Each row is a point. Any point is a mix of the corners, with weights that add up to 1. It lies inside the corners' shape when no weight is negative. Say inside or outside, and name the corners with a negative weight.
In the rows, 128 means zero.

Corners:
(1): [161 113]
(2): [141 154]
(3): [73 27]
Points:
[136 104] -> inside
[151 104] -> inside
[139 148] -> inside
[84 45] -> inside
[86 49] -> inside
[134  76] -> outside (2)
[139 147] -> inside
[154 108] -> inside
[128 143] -> outside (1)

Corners:
(1): [188  98  39 158 116 139 119 148]
(2): [134 177 152 192 177 162 111 169]
(3): [139 147 120  65 153  92 249  85]
(4): [104 163 111  91 148  67 152  88]
(5): [ 97 127 165  73 107  94 195  37]
(6): [184  63  65 121  96 109 135 224]
(7): [128 187 117  59  93 118 183 110]
(8): [153 134 154 118 196 180  46 163]
(9): [ 90 132  94 139 177 194 101 183]
Points:
[133 141 116 120 153 142 125 126] -> outside (6)
[190  56  67  79  92  74 160 140] -> outside (2, 7, 9)
[123 145  86 110 101  92 161 114] -> outside (3, 8)
[143 122 113  98 129 111 167 147] -> outside (1)
[197  89  73 145 153  57 104 191] -> outside (5, 7, 9)
[151 113  98 111 116 117 145 155] -> inside
[130 152 107  98 117 125 143 131] -> outside (3)

Corners:
(1): [113 121 102  65 165 122  91 129 116 139 101 157 177 139]
(2): [151 161 101 131 166 102 122 199 156 198  76 112 104  47]
(3): [133  83 163 161 184 171 117 142 127  81 155 133 144 124]
(4): [170 121  78 165  93 107  50  78 113 169 113 126 153 108]
(5): [ 97 179 190 186 129  98 174 185 124 201 121  57 126  98]
(6): [ 83  75 124 191 157  65 158 102 111  97 120 146 172  99]
(7): [100  67 123 115 128 129 154 157 136 105 106 142  92 142]
(8): [ 90 180 128 132  85 123  99  67 129 129  75 173  95 131]
(9): [ 91 110 177 172  97 143 148 213  87 120  86 108 168  95]
(10): [183 117 132 172 191 130 232 244 193 105 127 119 203 108]
(11): [111 153  82  92 177 194 164 108 124  88  63 136 148 187]
(12): [ 60 126 147 175 125 121  85 106 193  95 142  64 112 118]
(13): [101 105 106  53 153 173 218 174 103  77 139 159 149  93]
(14): [ 73 141  37 144 170  79  95 196 186 126 169 141 109 140]
(15): [143  84 125 129 148  80  77  69  85   7 138 128 148 163]
Points:
[139 117 106 137 187 128 153 190 161 142 128 118 154 103] -> outside (8, 9, 15)
[119 117 147 151 135 123 124 136 126 130  91 113 142 113] -> outside (13, 14)
[109 122 105 126 143 124 136 157 134 120 122 134 133 112] -> inside
[120 105 123 138 145 101 100 106 118  62 131 121 140 141] -> inside
[116 110 111 151 140 107 144 132 132 103 121 132 162 126] -> outside (2, 3)
[ 91 121  85 140 160 115 207 230 184  69 120 145 126 118] -> outside (1, 3, 4, 5)
[101 122 137 159 139 116 140 162 127 124 119 115 144 111] -> inside

Corners:
(1): [134  67 128 149 112 142 152 132 121  63  70 172 114 169 236 110 114 120
 153 124]
(2): [117 161  35  91  76  35 151  48 164 139 129  79 143  76 105 102  53 116
  93  77]
(3): [135 202  12 198 169 146 142 129 138 146 106 120  12  88  59 140 248  68
  74 110]
(4): [127  98 195 112 116 124 135 110 128 143 136 214 131 116 153  75 132  49
 161 132]
(5): [154  27 131 151 126  91  80 107 121 122 148 157 188 157 166 148 126 137
 135 102]
(6): [141 104 173 173 107 153 100 155 159 130 186 188  79 141 167 122  63 141
 142 121]
(7): [116  71 157 132 175 141 115 148 132 132 143 134 141  58 184 173 107 110
 204  73]
(8): [194 160  68  21 101  68 142  80 152 162 134  93  68  85 137 144 138 158
  83  93]
(9): [144 192  58  67 160  52 149  73  92 191  96  52  95 140  85 123  36 162
 111  99]
(10): [127 223  57  77 146  23  99  58 100 153 138  34 117  88 157  80 108 162
 114 125]
(11): [ 71 173 100 141 118  65 211 115 101  84 171  84  22 130  72 140 239 101
  71 101]
(12): [122 195  87 130 121 194 143 149 148  75 136  88  90 105   7 130 219 103
  93 105]
(13): [115 207  63 139  47 136 153 205  78 152 124  89  74  59  69 176 214  75
  73  97]
(14): [223  66 193 201 102 152 115 117  82  77 124 144 113  82 160 132  74  81
 122 126]
(15): [134  70 127 141 147 177  80 132  82  96 175 176 112 148 186 107  97  56
 111  32]
(16): [104 104 164 128 130 145  73 103 115 102 125 180 116 103 163 183  59  98
  82 118]
(17): [154 128 119 151 176 116 146 128  73  97 173 230 156 114 200 111 102 148
 122  89]
(18): [170 111 150 138 137 146 144 117 133 105 180 187 166 173 223 170 102  26
 185 121]
(19): [139 141  13  44 130  17 101 127 103  95 154 100  92 100  88 111  41 145
 130 140]
(20): [157  77 181 142 168  99 109 190 176 116 123 161 161 123 195 108  84  70
  69 105]
(21): [146 220  94 154  94  83 107 147 128  93  94 149  40 116  54 177 225  90
 126  41]
Points:
[137 107 131 134 134 124 110 129 120 112 141 153 117 123 157 131 110  92
 110  92] -> inside
[152 148  83 135 120  94 130 131 122 118 136 109  98 110 118 133 139 119
 118  92] -> outside (4, 16)
[139 140 105 126 121 100 129 122 125 118 134 134 107 116 128 124 120 102
 103 103] -> outside (7)
[155 106 121 124 151 115 104 107 133 117 139 153 124 121 167 122  90 112
 136  96] -> outside (11, 13)
[141 121 106 125 127 114 143 124 114 108 125 143 112 113 129 145 135  90
 111  94] -> outside (6, 10)
[129 154  79 119 135 100 126 117 121 117 138 120 101 115 135 133 128 126
 107  98] -> outside (4, 14)
[134 143 107 124 125 100 125 129 122 129 151 122 109  97 117 138 127  95
 106  95] -> outside (1)

Corners:
(1): [112 109 115 122 133  84  76 128 190  76 113 112 101 149 145 157 167 146
 203 183]
(2): [169 103 157  79 137 161 141  92 178 168 105 146 145 155 128 126 124 127
 154 131]
(3): [156 136 158 172 114 138 119 143 123 104 162 113 154 128 148 133 125 197
 171  87]
(4): [ 50  53 145  86 140  84 112  85 159  74 136 145 158  91  87 127 116 153
  96 156]
(5): [160 153 109 128 101  97  97 106 106 200 120  33  87  64 153 186  60 144
 150 102]
(6): [191 176 153 103 189  70  68 198 140 145 134 149  82 115  94 135 127 109
  57 107]
(7): [139 128 116  70 144  30 103 152 130  76 112 154  99 146  96  93 119 131
 131  98]
(8): [162 193  83 107 117 139 142  90 175  79 145 106  93  99 119 105 103 158
 128  97]
(9): [152 170 123 150 124  95 137  95 163  60 107 155 149  97 144 132  82 133
 134 108]
(10): [160 144 116 128 144 181 169 107 119 140  73  94  50 137 217 123  48  91
 139 154]
(11): [107 123 163 120 128  27 122 179 156  70 174  96 141 175 158 199 150 122
 106 104]
(12): [ 36 159 107  94 140  24  71 200 170  80 184  96 156 143 109 125 166 162
 152 127]
(13): [131  98  74 121 160  93 104  80 122 175 158 153 143 113 115 149 165 158
 109  86]
(14): [140 109  91 140 130  65  97 165 118  84 128  91 131 119 149 135 148  78
 116 128]
(15): [ 81 136 249  95 208  59 145 107 189 121 162  75 139 172  58 167 173 152
 139 138]
(16): [181 121 157 160  76 139  57 106  89 113  99 160 105 150 136 127  83  65
 152 106]
(17): [144 105 114 138 134 142  93 104 119 142 128 117 106 109 101 142  93 125
 171  36]
(18): [103 101  91  61 118 147 133  90 166 102 153 180 140  75 100 132 140 167
 231 200]
(19): [204 189 136  70 149 128  69 142 113  96  91 111 147 162  96 179 118 163
 100  95]
(20): [144 140 174 105 163 134  81  86 138 143 165  65  92 104 164 139 106 126
 175  63]
(21): [158 132  97 153  91 166  94 115 102 137  87 167 107 103 147 134 182 124
 170  42]
Points:
[129 131 127 112 143 101 114 121 145 118 135 111 125 120 126 146 129 146
 137 108] -> outside (16)
[132 138 150 131 115 181 121  74 162 131 127 121  91  85 136 109  79 140
 207 120] -> outside (7, 11, 13, 14, 19)
[108 147 120 100 148  65  91 127 157 103 162 123 134 107  91 148 156 184
 147  92] -> outside (2, 10, 14, 16)
[128 117 139 110 145  88 100 125 141 121 133 113 125 128 123 151 121 133
 137 129] -> outside (8, 21)
[139 141 117 103 138 115 102 109 143 131 119 128 106 109 117 135 120 134
 145 116] -> outside (3, 11, 14)
[145 140 136 115 130 117 106 122 140 111 121 109 112 121 137 140 111 132
 153 113] -> outside (13)
[134 131 125 115 131  91 106 132 140 108 128 122 124 128 121 142 128 134
 139 121] -> outside (20)
[155 138 116 129 121 112 102 125 115 125 126 119 120 111 142 135  97 131
 118  81] -> outside (1, 15, 18)

Corners:
(1): [ 82  37 152  35  80  83  61 132 191  83 147 120 107 126 173 157 184 164
 197 168]
(2): [126 167 107 123 153  73 125  83 167  54 133  89 152  91 152 126 115  64
 132 145]
(3): [ 26 149 131  57 156 152  92 132 163  62 126 177 122  58 146  64 141  73
 128 195]
(4): [135 146 116 194  57 138 159 123 140 142 102 144 185 200  51 122  88 108
  63  58]
(5): [108 204 117 190  89 154 200 181 111  77 110 147 117 129 137 111  63  53
  76 140]
(6): [190  93 124 181  93 108 132 154 105 182 167  83 173 180 155 198 149 213
 110 163]
(7): [181 133 127  67 137 115 115 117 137  25 101  48 167 101 121 136 171  68
  82 196]
(8): [185  51  99 126 149  97  78 117 122 170 157  41 144 111 136 200 182 141
 143 144]
(9): [ 80 210 173 185 186  99 123 137 169  43  72 173 149 115  77 118  96  52
 177 141]
(10): [ 57 112 121 141 106 102 141  50  74 148 122 169  80  81 114 126 192 116
 121 121]
(11): [170 168 162 100 103 143 135 145 140  99 132  93 152 113 171 108 171  85
 133 141]
(12): [ 86 134  44 160  86 127 169 128 105 128  64 208  91 119  41  38 125 136
  96  75]
(13): [112 175  82 185  56  96 133 125  72 217 135 105 108 218  24 126 163 224
 132  89]
(14): [194 115  81 177 149 112 130 102  84  76 189 144  96 109 150  74 118  78
  74 163]
(15): [ 95  53 200 132  69  98  86 183 172 131  86  55 204 148 123  87 110 167
 127  97]
(16): [116 127  53 188 103  55 117 166  80 160 129 180 150 130  76  83 110 143
  90  86]
(17): [208 124  60 120 108 118 129 114  88 145 157 115 173  86 113 173 108 109
 146 179]
(18): [ 60  85 183  70 166  32 160  23 172  59 149 205  62 140  66 104  81 110
  83  45]
(19): [156 152 119 189  79  58 110 107 107 186 130 132  70 148  46 140 135 182
 105 162]
(20): [ 72  59  84  89  81 106 101 163 146 177 137  86 142 183 117  73 191 142
 164 175]
(21): [132 188  92 192  58 120 160 158 140 157 184 111 187 125  45 118 146 144
 145 163]
Points:
[121 122 104 126 104  92 129  93 118 131 144 133 118 130 103 117 153 132
 114 133] -> outside (5, 8, 9, 15)
[130 144 115 153 111 103 132 123 123 112 126 131 139 123 101 122 125 115
 110 129] -> outside (20)
[142 133  85 165  92 101 147 126 101 136 134 128 124 132  88 100 123 116
  93 115] -> outside (1, 3, 6, 9)
[105 136 130 142 105 104 133 129 137 108 123 135 134 136 104  99 130 120
 111 124] -> outside (8, 17)

Corners:
(1): [203 104  88 119 145 173 151  60  99 138 123 105  48 169 152  61 213 139
 197 134]
(2): [106 149 154 143 151 139  90 165 108 112 148 195 111 104 129 142  91 171
 158 190]
(3): [194 187 112 107 121 154 121 128  58 129 174  88  91 138 145 130 186  50
 188 123]
(4): [125 175 140  77 181 140 119 126 133 144 169 106  72 121 186 105 234  83
 184 166]
(5): [ 94 130 169 164 142 216 139 140 155 100 155 148 108 235 143 178  94 113
 121 182]
(6): [119 101 152 169  90 148 214 193 138 179 132 187 197 105  97  96  95 170
  80 187]
(7): [ 75 149 143 143  86 189  92 227 162 120 147 129 175 195  84 114  53 177
 119 180]
(8): [ 94 110 194 126  78 165 129 157 159  86 156 212 107 189  58 125  79  75
 206 163]
(9): [189 122 120  90 195  91  88  58  67 166 161 135 102 106 189  68 199  93
 124  86]
(10): [ 88 146 182 164  51  96  96 153 157  83  97  95 175 150 198 175  79 154
 130 100]
(11): [142 129 157 203 141  89  83  98  67 152 155  76  96  53 144  45 108 113
  93 125]
(12): [169 153  98 157 134 121 168 167 188 100 159 176  87 220 124 149  85 144
 115 130]
(13): [ 70 110 115 210 113 145 110 203 144  61 150 151 185 190 105 137  98 121
  94 120]
(14): [152 193 145 134 166 125 101  64  67 185 120 133  31 143 146  82 215  83
 145 107]
(15): [160 218 126 111 135 137 116  54  82 158 150 105  96 152 238  78 202 125
 235 123]
(16): [180 215 167 164 216 127 104  91 142 159 113 187  86 128 121  96 126 105
 167 130]
(17): [133 117 156 158  73 119 181 189  76  44 161 146 154 166  31  53 140 158
 134 195]
(18): [227 141 119 127 110 121  78   9 121 157 178 132  69 123 180 114 249  84
 159 149]
(19): [103 117 168 225 114  72  99 152 134 150 158  75 182 100 114 184 106 124
 105 127]
(20): [ 50 168 152 175 123 108 144 129 152  97 174 109 167  76 105 138  90 141
  88  99]
(21): [135 181  27 141 151  60 114  42 142 149  92  71 120 144 159  39 162 106
 146 156]
Points:
[117 134 172 137  98 141 132 123 123 121 158 134 116 154 136 118 135 123
 153 136] -> outside (2, 3, 13, 16, 21)
[129 150 144 148 113 126 113 122 129 118 138 120 127 148 155 128 131 121
 140 132] -> inside
[128 151 142 153 120 131 121 132 125 119 145 127 118 142 131 112 128 119
 144 143] -> outside (9)
[135 144 140 154 134 121 127 117 111 124 150 125 114 130 132 108 148 118
 139 137] -> outside (7)
[137 160 140 134 142 124 114 111 121 115 146 129 104 148 152 119 161 108
 162 137] -> outside (6, 7, 11)

Corners:
(1): [ 87 130 145  99 147 121  87  93 173  89 107 152 103  48  41 121  86 105
 160 137]
(2): [ 78 154 143 127 165  99 106 161 128 145 129 121 118  73  89 149 163 157
 102 133]
(3): [ 86  75 111  99  91 158 123 100 101  37 208 168  99 124  89 161  96 117
 100 212]
(4): [ 79 125  70  84 182  65  80 128 119  63  59 139 181  96 111 139 177  56
 143  57]
(5): [112  80 157 112 103 141 118  47  83 126  99 115  84 151  90 110 190 134
 143 173]
(6): [155 201 132 214 100  56 133 160 161 204 120 227 117  99  96 153  28 188
 105 120]
(7): [ 94 118  75 134 116 163 149 131  64 150 116 166 111 110 157 122 126 144
 134 160]
(8): [ 91  97 141 142 178  18 180 220 207 156  95 176 201 126 195 170 139 197
 166 155]
(9): [102  89 121 110 151 121 155 152  98 170 128 135 128 224 141 159 155  89
 197 147]
(10): [203  92 168 144 113 122 137 157 142 206 132  66  99 136  88 148 192 132
 168 129]
(11): [138 124 130 168 124  94 150 114 111 160 161 129  65 124 116 149  85 225
 120 157]
(12): [128  83 135 153 130  55 107 173 162 178 152 143 207 102 137  91   7 118
 135 170]
(13): [145 190 137 169  85  46 145  61 138 146 143 136  54  68 103 160 128 145
  96 168]
(14): [164 136 107 136 135 122  83  60  67 126 194  95  73 124  38 128 226 103
 223 121]
(15): [ 86 139 144 116 157 208 127 123  57  71 117 116 117  94 100  49 138  83
 124 119]
(16): [198 180  75 150 180 131  99  89 158 113 154  63 120 114  31  65 209 104
 126 139]
(17): [131  82 172 194 161 146 109 143  84 125  79 130 167 121 145 240 104 128
 133 177]
(18): [174 121 120 145 133 176 112  53 125 175 163  59 108 131  84 103 207 125
 163 101]
(19): [200 185 103 116 136  25 167 113 137 183 105 152 158 101 128 135  97 176
 128 104]
(20): [156 124 153 173 204 121 125 144 163 180 139 240 100 150 144 133  47 161
  90 153]
(21): [156  52 134 159 186 113 187  55 104 177 101  75 127 125  89 128 210 120
 101 127]
Points:
[137 134 119 136 137 104 128 124 126 139 134 143 125 120 114 140 115 130
 147 138] -> outside (2, 5, 21)
[132 122 133 148 141 105 128 115 127 141 123 136 120 106 106 136 132 144
 124 146] -> outside (9)
[133 132 121 141 133 108 124 105 121 138 134 126 112 109 102 132 142 131
 132 141] -> inside
[119 106 140 128 131 122 123  97 111 132 116 131 110 128 101 129 148 131
 142 153] -> inside
[132 130 123 136 147 123 127 113 120 130 128 128 115 118  96 132 149 128
 139 140] -> outside (12)
[125 123 125 135 140 118 123 115 120 136 126 129 121 113 101 120 139 130
 136 147] -> inside
[135 129 118 141 147 108 128 130 132 144 132 135 131 110 106 130 130 125
 137 140] -> outside (5, 11)
